Every row gives one point. Two turns around zero, p and q, are shown by what they do to some points. Write where each new point lands after one turn and then the other. Backwards means that the second turn is done in reverse. Each puzzle has new turns, and all numbers are rounded.

Turn p:
4.0  -1.1 => -2.7  -3.2
-0.7  1.4 => 1.6  0.0
1.4  -3.2 => -3.5  0.1
-1.9  2.4 => 3.0  0.7
-2.6  0.6 => 1.6  2.1
Turn q:
-0.3  2.4 => 2.1  -1.1
1.4  -3.3 => -3.5  0.8
1.6  -1.7 => -2.3  -0.3
-2.7  2.6 => 3.7  0.7
Where do these land?
p, then q backwards: 2.9  0.3 => 2.8  0.8
p, then q: -1.8  2.4 => -1.2  -2.7
q, then p: -3.5  -1.1 => 2.7  -2.5
q, then p: 2.3  -1.6 => 0.3  2.8

Turn p:
-0.9  0.9  -0.7  -1.8 => 0.0  -1.4  -1.3  1.3
0.4  2.5  2.6  -4.0 => 0.1  1.5  -4.1  3.1
-0.4  -2.1  -0.7  4.1 => -1.0  0.1  3.7  -2.7
2.3  0.7  2.1  0.4 => 0.9  3.1  -0.3  0.2
3.0  -1.2  1.6  -1.9 => 1.8  2.1  -2.6  -1.4
-2.4  2.1  -4.0  -0.4 => 0.4  -4.3  1.4  2.4
-2.0  -2.9  -0.9  3.5 => -2.3  -1.2  3.1  -3.0
Turn q:
2.2  -1.7  -1.2  1.2 => -1.4  2.4  -1.1  -1.3
3.1  -2.1  2.9  -1.9 => -4.8  -1.0  1.1  -1.1
-3.6  0.6  2.9  -2.9 => 0.1  -4.3  1.2  3.1
-0.5  3.6  1.2  3.3 => 3.5  -1.8  -0.6  -3.1
-1.1  1.1  -3.0  -0.7 => 2.2  1.9  0.9  1.6
-0.1  -1.5  -2.9  1.0 => 0.4  2.9  -1.5  0.8
Where do these land?
p, then q: 0.9  -0.2  -2.8  2.1 => -3.1  -1.5  0.4  -1.0
q, then p: 0.8  0.2  1.7  -5.6 => -5.2  2.5  0.4  -1.2
q, then p: 0.1  2.1  3.4  2.3 => 1.1  -1.2  -3.3  -2.8
q, then p: 0.2  -1.6  1.3  -1.0 => -1.9  -1.1  0.6  -0.5
p, then q: -2.0  -0.5  -3.7  2.1 => -3.7  -2.2  -1.8  0.9

Turn p:
-0.5  1.7  -0.9  3.3  -0.9  0.1  1.1  -3.5 => -0.6  4.3  -0.7  2.8  1.0  -0.5  -0.8  -0.7
-3.9  -0.8  -1.7  -0.2  0.5  -3.7  -1.6  -0.7 => 2.4  0.6  1.9  -1.0  3.1  2.4  -2.9  -0.7
-0.7  -1.6  -0.5  0.2  2.2  -0.2  1.1  0.1 => -0.6  -1.5  0.3  1.2  -0.3  1.5  -1.7  -0.4
1.3  -0.7  -1.0  0.8  1.0  0.9  0.5  -0.9 => -0.6  -0.5  -0.8  1.7  -0.5  -1.0  -1.0  -0.6
1.7  -0.1  5.1  0.7  -1.1  -1.5  -0.8  -1.7 => -4.1  1.1  -0.2  -2.3  2.1  -0.4  2.4  -1.7
-1.5  0.3  -0.3  2.4  -1.5  -0.9  2.5  2.3 => 1.4  1.6  1.3  1.3  -1.7  2.6  1.7  -1.5
1.5  -1.1  0.0  -11.4  0.4  1.6  -0.5  -3.6 => -0.4  -6.7  -2.3  -0.8  5.6  -2.5  1.0  7.7
2.5  0.6  -1.7  1.3  -0.5  -0.2  -0.8  3.6 => 2.5  -0.7  -1.0  -0.9  -3.0  -1.1  0.9  -2.4
0.7  3.5  1.9  0.2  1.6  1.5  0.4  -0.9 => -2.2  2.0  -2.9  -0.8  -1.3  0.2  0.0  1.7
-1.1  -1.7  -0.8  2.7  -1.5  2.4  -2.1  5.2 => 2.1  0.0  4.2  -1.3  -5.0  -1.1  0.2  -1.5
Turn q:
-0.7  1.6  -1.4  0.1  2.4  1.9  5.0  -5.4 => -0.6  2.4  -5.2  0.3  2.5  -4.6  -1.9  -1.9
-0.2  1.8  0.9  1.2  0.4  -1.7  -3.6  2.4 => 0.1  -2.3  1.1  0.6  0.9  3.2  1.3  2.9
0.2  -2.9  -1.1  5.4  -0.1  -0.3  -0.4  2.1 => -4.0  0.9  -0.4  1.3  -4.0  1.7  1.0  2.3
-2.1  1.7  2.9  -0.3  -2.6  3.2  -1.0  0.4 => 4.4  -0.6  0.0  3.6  -0.9  0.5  0.2  -0.5
-0.3  -1.1  -0.4  -1.2  -1.3  -1.7  3.6  1.3 => -0.2  2.4  -0.2  -2.1  -0.7  1.3  0.6  -3.0
1.1  2.1  1.8  0.6  2.2  3.5  -1.1  2.9 => -0.4  -0.5  2.0  4.8  2.3  0.1  1.7  0.4
0.3  0.6  -2.9  -2.2  2.0  -0.3  -3.2  0.2 => -1.6  -4.3  1.4  -1.1  1.8  -0.5  -1.0  0.0
-0.8  -4.3  0.3  -1.4  0.0  -3.9  -2.7  -2.8 => 0.3  -0.3  1.6  -4.5  -1.8  0.5  -4.5  2.4
2.5  0.5  -0.1  -2.3  -3.0  -0.6  3.4  -1.1 => 2.1  2.1  -0.1  -2.9  -0.1  -2.2  2.4  -2.6
Where do these land?
p, then q: -0.1  0.6  2.7  -2.0  -1.1  0.3  1.3  -4.5 => -2.9  0.2  -1.7  2.1  2.3  3.2  -1.2  -1.4
p, then q: 3.2  1.3  1.4  2.1  -0.4  2.1  2.3  -2.4 => -0.8  -0.6  -5.2  -0.6  -0.9  2.1  0.5  -0.6
p, then q backwards: 1.4  0.4  2.7  -3.0  3.5  -2.6  -1.5  0.2 => -1.5  1.4  -3.9  -0.6  1.3  -4.1  -0.6  -1.0
p, then q: 0.1  2.6  -3.2  -3.6  1.4  -1.0  1.4  0.8 => -3.9  -1.5  2.5  0.0  -1.3  -1.7  2.5  -1.1
p, then q: -0.1  -4.2  3.1  2.7  -1.1  2.0  2.5  0.3 => 2.9  3.4  -3.1  2.1  -2.0  1.7  -2.1  0.8
q, then p backwards: -3.0  -0.3  0.6  1.8  -2.8  1.0  -3.6  3.4 => -1.5  -1.5  -1.6  -0.5  1.6  1.0  4.5  3.9
p, then q: -1.9  1.0  -1.5  3.7  0.6  -2.4  2.0  2.4 => 2.2  -0.9  -1.1  2.0  -0.6  -4.5  1.9  1.1
p, then q: 2.5  -1.1  -3.2  -3.4  -2.7  -0.8  -3.8  -0.6 => -3.1  2.0  2.9  -4.8  2.0  0.1  -0.3  1.5
q, then p: -2.1  -0.4  -2.6  1.7  2.5  1.5  -0.7  0.5 => 0.9  1.2  3.6  0.6  0.0  0.0  -2.7  -0.6

Turn p:
0.6  -0.6  2.9  -0.2  -1.3  1.0  1.7  -2.7  0.7 => -1.8  2.6  -1.9  0.5  -1.6  -0.3  2.5  -0.3  -0.3
2.5  -0.2  -2.0  0.4  -1.2  0.7  -0.5  -0.1  -6.0 => 0.6  1.5  5.4  3.0  -0.9  1.6  -0.5  0.1  2.0
-5.5  3.0  -1.2  0.9  0.3  -0.7  -4.1  1.1  0.7 => 1.1  -3.4  -0.3  0.9  5.9  0.2  -0.6  -0.8  -3.3
2.2  -5.3  0.0  0.9  -1.2  -1.4  2.5  -1.1  0.0 => -0.2  -0.5  1.1  -1.5  -5.4  0.2  3.1  1.3  1.0
1.6  0.8  0.8  1.0  0.3  0.3  -2.5  0.4  -3.7 => 2.1  0.9  2.2  2.8  0.5  0.3  -0.2  -2.2  1.4
-5.2  2.6  1.2  -1.6  1.4  -0.3  2.0  3.0  2.5 => -3.9  -3.4  -3.3  -1.1  2.8  -1.1  -2.6  -1.2  -1.5
3.8  -5.0  1.6  -2.4  -0.2  0.3  -0.3  -0.1  0.9 => 1.2  1.8  1.0  -2.4  -4.1  -3.8  1.9  -0.2  1.5
-2.7  4.4  -2.5  -0.9  0.6  1.3  -1.0  1.3  2.4 => -0.3  -0.4  -1.4  -0.7  4.5  0.3  -3.7  1.3  -2.4
-4.8  3.1  -1.0  -2.8  -1.4  -1.8  0.0  0.3  4.6 => -2.3  -2.6  -3.5  -0.8  4.3  -2.2  -0.8  3.3  -2.9
0.8  -4.5  -0.6  0.1  1.2  2.8  0.1  -2.0  0.0 => 0.2  2.1  2.3  -3.7  -2.0  0.5  2.2  -1.2  -0.6
4.0  0.0  0.8  3.4  -1.3  -0.2  1.7  1.2  -0.1 => 1.7  0.7  -1.1  2.0  -4.5  1.8  -1.2  0.1  0.7
2.7  1.8  0.0  1.3  2.9  -2.0  0.4  -1.3  -2.1 => 1.5  0.6  -0.5  1.0  0.5  2.6  0.0  -0.3  4.5
Turn q:
3.7  -4.6  -1.3  2.0  0.4  1.9  1.0  -1.3  3.1 => 2.7  -1.6  -1.8  0.5  1.3  -2.9  -0.8  5.7  0.1
-0.3  2.7  2.8  1.4  2.4  1.5  -0.8  4.1  -2.6 => -2.6  1.6  -3.9  -0.9  1.0  -1.0  0.8  -4.5  1.4
-0.4  3.5  -2.7  -2.1  0.2  1.7  1.3  -0.9  -0.4 => 0.2  -0.2  3.2  -2.2  -0.4  -0.6  3.4  -1.1  1.0
-1.0  4.7  -2.3  0.4  0.7  -2.0  -3.8  0.4  2.3 => -0.4  3.0  1.5  3.9  -1.3  1.0  4.7  -1.3  0.4
0.1  -4.9  0.7  0.9  6.0  0.2  0.4  -1.1  0.0 => 2.8  -3.3  -1.7  2.6  4.9  -1.8  -2.6  -0.4  1.0
2.7  3.1  -3.0  -2.9  -1.7  -1.9  -1.0  1.1  -0.8 => -1.5  4.3  3.8  -1.1  0.4  -0.5  2.1  0.5  -1.5
-0.1  -2.4  2.3  2.3  -1.3  1.6  -0.4  -0.9  -2.8 => 0.9  -1.5  -3.1  -1.3  -1.3  -0.7  -2.5  -0.9  -2.5
-2.8  0.5  -1.1  -2.0  -2.9  1.3  -1.6  1.0  1.4 => 1.1  1.1  0.2  -1.5  -1.4  4.2  2.0  0.6  0.1
-2.0  -2.8  -0.6  0.1  -2.3  1.5  -0.6  -3.9  3.2 => 3.1  -3.5  0.2  0.7  -2.0  2.5  0.5  3.4  -1.1
0.0  -1.0  -0.2  1.4  -1.6  -1.3  2.9  1.2  -1.7 => -0.1  1.0  0.4  -1.5  -1.7  -1.1  -3.4  0.0  1.1
0.1  1.2  5.2  -1.6  0.1  -4.3  2.6  0.3  -1.6 => -6.0  -0.9  1.3  0.6  0.3  0.8  -4.0  -1.8  -0.1
Where do these land?
q, then p backwards: -1.8  -0.6  0.5  -2.2  0.6  3.1  1.1  4.0  -4.0 => -0.8  -0.1  0.4  -0.2  6.4  2.4  -0.2  -0.5  1.9
p, then q backwards: -2.4  -1.5  1.1  -4.1  0.3  1.4  -3.5  -1.7  2.6 => 4.9  1.1  -1.6  -1.1  1.9  2.9  -0.7  0.4  -2.9
p, then q: 3.1  0.9  -1.9  2.0  3.6  0.0  -3.4  -2.5  -0.6 => -2.8  -1.0  -0.6  -0.7  2.6  -3.3  3.8  2.7  0.1
p, then q: 3.1  2.4  2.2  0.2  -0.3  -1.5  2.8  -0.4  -3.5 => 0.9  -0.3  -2.1  2.2  -4.2  0.3  2.5  2.0  2.2
p, then q backwards: -4.5  2.5  -0.8  -3.3  -3.0  -0.9  2.4  0.8  -1.3 => 4.2  0.4  4.4  -1.7  1.6  -2.7  0.9  -1.5  1.9
p, then q: 0.2  0.1  -0.1  -0.4  1.8  -1.6  2.1  0.5  2.0 => 1.9  1.2  1.0  -0.4  1.1  2.0  0.8  1.6  0.7
p, then q: -2.2  0.0  0.3  2.3  -1.6  3.1  -0.9  0.2  3.1 => 1.4  0.7  1.6  -2.6  0.3  -1.8  -0.5  -3.3  -2.6
q, then p backwards: -2.2  -1.3  -0.9  2.6  0.3  -2.8  -0.3  1.6  -0.8 => 3.4  2.2  1.3  1.2  0.3  1.3  -0.3  1.7  -1.2
p, then q: 1.2  -4.1  2.6  1.8  2.4  0.4  -0.2  -2.7  2.2 => -1.0  -1.3  4.8  -3.5  -0.7  -0.7  0.5  2.7  0.1
q, then p: 2.7  -1.3  -3.2  0.0  -2.1  2.4  -2.1  -3.5  2.6 => -1.1  -1.4  1.4  2.2  -4.7  -0.7  -3.4  -0.7  3.0
p, then q: 2.6  2.8  0.1  1.1  -1.9  -3.8  1.8  3.5  -2.3 => 2.4  2.2  -4.6  2.7  -2.5  0.2  -0.1  3.0  -0.2
